Every row gives one point. A path goes straight from each point to the next, and from the last back to the first. The post is the endless flat space through its rows: a point in 2 columns, a line in 3, a plane in 4, and so on, so that a path can go around it. Count how often the path circles the post. Going back the other way cancels.
(in the rows, 128 means zero)

Post (1 x 2):
[[113 133]]
Path (18 x 2):
[[ 87 144]
 [142 199]
 [148 147]
 [120  52]
 [ 57 110]
 [ 44 108]
 [ 93  89]
 [138 108]
 [171 176]
 [ 85 169]
 [ 83 115]
 [121  87]
 [163 139]
 [127 180]
 [ 89 173]
 [ 74 115]
 [125  87]
 [ 75 101]]
Times around: 1

Post (5 x 6):
[[144  90 124 105 157 117]
 [130 120  61 205  53 141]
 [100 144 182 110 133 137]
 [159 109 159  88 130 129]
 [164 140  99 119 138 156]]
Path (31 x 6):
[[162  77 126 152 104 121]
 [156 145 133 140 102 106]
 [161 123 145 110 115  96]
 [ 91  53 183 182  69  49]
 [146  88 104 114 157  93]
 [169 213 139  90 158 148]
 [159 182 149  76 138 160]
 [130 136  69  99 167 174]
 [109  63 150 110 156 135]
 [187 196 141 113 141 200]
 [139 128 194 128  93 116]
 [165 123 137 107  75  79]
 [ 91 238  87 118 127 191]
 [110  67 107 136 111 116]
 [123  70 108  99  92 137]
 [ 55  21 185 145  89  95]
 [193 151 201 124  99 176]
 [178  93  73 193 123  91]
 [173 105 118  92 169  97]
 [151 123 187  89 155 122]
 [144  97 110 101 183  80]
 [153 194  69  87 153 173]
 [153 177 108 135  59 189]
 [135 113 123  88 154 146]
 [ 78 108 167 142 128 153]
 [113 113 154 142 180 125]
 [187 204 137 110 182 164]
 [200  75  71 103 132  83]
 [121 119  67 132 106 145]
 [134  87  64 158 110 137]
 [105  32 219 150  76 104]]
Times around: 4

Post (10 x 11):
[[ 57 115 134 148 119 114  93 172 154 162 148]
 [112 129 146 116 178 103 177 112  88  62 148]
 [123 123 153 101 199  79 180  82  95  96 133]
 [105 127 147 149 116 153  76 156 165 158 165]
 [154  96 114  87 118 124 155 106 151  96 120]
 [120 136 122 118 164  80 155  86  72  93 164]
 [108 135 164 156 121  93 106 146 147 117 137]
 [114 124 164 126 118  94  81 179 141 139 170]
 [162  56 104 129 113 136 105 122 132 119 156]
 [102 141 144 156 133 101 127 182 142 156 153]]
Path (29 x 11):
[[151 132 163 121  82 100 125 155 147  92 127]
 [122  81 151 107 153  74 161 141 113  92 163]
 [128 126 107 192 131 125  73 121 120 137 210]
 [148  65 118 122 169 117 119 122 122 146 154]
 [143  93 140 131 192 100 106 144 103 113 148]
 [168 145 155  63 139 110 145 105 145  56 151]
 [158 103 111  97 164  44 141  49 123  99 129]
 [100 171 196 110 157  87 142 155 186  90  72]
 [107 135 182 163 142  87 139 159  95  74 125]
 [110 108 157  63 138  73 198 109 146  75  76]
 [153 133 163 109 134  66 151 164 146 180 188]
 [ 70 113 125 163 121  35 126 128  95 113 172]
 [ 94 109 138 136 154 104 119 164 128 125 169]
 [133 135 159 196 142 122   7 130  95 108 204]
 [136 140 157 144 157  71 146 100  92  75 103]
 [ 95  88 144 190 151 149  67 145  79  81 157]
 [ 86 162 156 133 150 176 128 177 146  80 170]
 [149 125 124 117  96  67 120 134 174  84 150]
 [132 108 161 148 110 113  93 137 147 142 180]
 [139 151 174 135 112 134 122 146 146 146 153]
 [113 110  67  57 139  22 188 103  52 117 129]
 [ 58 108 100 185 157 154  94 135 111 154 171]
 [ 66 118  91 155 136 104 154 109 124  86 134]
 [142 148 159 110 158  85  98 127 142 124 158]
 [136 154 150 120 124  55 101 101 100  63 138]
 [108 131 127 151 167 140 156 168 135 116 137]
 [136 123 153 146 146  71  90 157 137 168 165]
 [ 85 133 135 152 121  79  97 143 125 148 195]
 [ 76 132 153 164 144 168 126 151  81 121 212]]
Times around: 0

Post (13 x 14):
[[122  80  66 127 139 160 109 132 143 146 111  95  64 162]
 [136  81 109  58  66 118 119 174 131 140 191 131  99  58]
 [176  99 156 150 140 130 183 118 171 154 119 171 134 107]
 [ 91 154 128 118 169 123 127 121 139 129  85 143 149  78]
 [104 129 174 190 183 142 131 165 161  79 120  96 187  94]
 [102 141 138 129 157 166  79  59 103 140  61 105 142 102]
 [101 145 134 138 191 136 132 138  87 156 122 100 117 139]
 [135 107 159 118  60 117 123 139 153 100 170 151  48 103]
 [135 153 124 119 173 132  95  82 133  98 122 144 131  69]
 [129  67 170  71  85 149 134 143 174  79 134  97 154 112]
 [142  86 153 145 137 127 141  96  92 117 102 210 106  94]
 [103 121  83  95 102  74  99 110 120 125 167 161 152 119]
 [105 104  90 169 183  71 122  71  91 148 122 126 118 118]]
Path (31 x 14):
[[106  76  62 148 144 203 162 186 227 110  88 147 123 144]
 [127 170 122  75 193 129 160  54  84 130  81 173  97  72]
 [ 90 167  63  96 164 173 101 247  89 112 141 140 126 110]
 [120 104  91 159 173  75 121  78 119 160 110 133 142 117]
 [116 130 126  75  85 145 101 163 127 106 110 125 140 173]
 [150 171  99 118 140 145 160 120 151 135 138  98  78  81]
 [119 181 179 134 131 227 116 222 116 106 189 145 213 112]
 [102  95 114 110 157  99  84  82  60 144 151 142 172 103]
 [ 93 127 129 107 171 104 107 150 135 155 147 135 160 119]
 [ 94 172 142 150 120 122 100  99 177 102 184  83  66  74]
 [100 178  93 161 203  60 154  59 135  94 146 168 249 179]
 [169 106  90  21  84 180  65  94  54 149 174 100 121 175]
 [121 168 105  91 115 197 116 132 129 199  67 113  31  82]
 [140 119  20 227 201 158  89 133 167 164 120  88 149  24]
 [ 84 140  92 167 182 119 131 119 151 126  95 205 106  40]
 [153 140 114 175 174 183  91  51 108 119 107 155 150 102]
 [169 187 125 155 172  90 167  53 152 172 138 164 111 138]
 [174 121 100 105  94 153 121 156 134  98 155 161  61 105]
 [127  94  57 133 154 130 139 111 121 120 130 132 100  62]
 [101  79 129  90 185 162 110 147  60  77 165 154 199 106]
 [112 141 143 104 171 132  89  89 113 177 135 130 130 101]
 [145 128 133 111 169 100 113 120 161 143 113 159 127  76]
 [134 122 169  64 123 159 113 164 142 115 157 138  90  56]
 [140  90 128  74 165 168 127 130 148  97 180 108 147  31]
 [127  92  80 139 118  99 136 100 126 106 168 183 149  95]
 [ 94 126 163  60 127 164 143 182 146 106 139  94  31 107]
 [ 83  48 136 177  82  90 127 165 157 104 128 175  29 117]
 [162 160  97  51 138 196 140 142 221 182  73 142 149 144]
 [ 79 125 121 187 181  99 133 138 143  94  60 171 141  75]
 [ 87 136 142 149 120  96 130 158 178 158 118 120 151  96]
 [106 114 167  63 130  75 134 123 122 111 204 101 178  98]]
Times around: 0
